Each row is a point. Any point is a mix of the corners, with weights that add up to 1. It lies inside the corners' shape when no weight is negative. Is each point inside? If not, which corners have a negative weight?
(in the rows, 128 means zero)

Corners:
(1): [188 111 200]
(2): [101 169 107]
(3): [ 46 136  77]
(4): [182 114 132]
Points:
[171 119 130] => inside
[187 130 173] => outside (3)
[166 123 175] => inside
[ 98 134  93] => outside (1)
[123 152 124] => inside
[ 90 130 104] => inside

Corners:
(1): [228 195 114 115 154  96 173 142  75 127  98]
(2): [ 79 151 146 156  53 158 134 135  82  71 123]
(3): [133 154  50  96 150  48 158  95 105 165 116]
(4): [ 63 100 120 107  88 126 104 243 203 118 177]
(5): [112  94 159  83 120 124 131 130 158 109 183]
(6): [ 50  42 152 153  79 189  98 237 107 197 196]
(7): [ 86 155 152 148 172 153 117 156  81  89 138]
(8): [171 221  92  40 174  30 103 120 106 210  72]
(9): [126 175 135 189 102 128 148 135 126 135 169]
(10): [152 135 131 207 145 121 121  87 128 108  77]
(11): [112 163 165 137 154  87 211 133 132 141  74]
(12): [155 208  84 127 164 171 193  72 129 116  71]
Points:
[128 136 124 116 126  90 121 186 103 145 123] => outside (5, 9, 12)
[ 93 120 153 138 111 108 133 134 113 137 152] => outside (1, 4, 12)
[134 132 118 117 135 109 154 158 135 174 129] => outside (2, 7)
[101 160 123 147  95 146 143 152  92 125 123] => outside (5, 10)
[120 149  96 114 137  88 152 129 121 146 121] => inside
[133 152 124  95 142  65 106 141 107 156  92] => outside (9, 12)
[182 171 101 131 165 109 131 102 105 154 118] => outside (2, 4, 11)
[131 147 130 127 136  97 123 145 118 136 125] => outside (12)
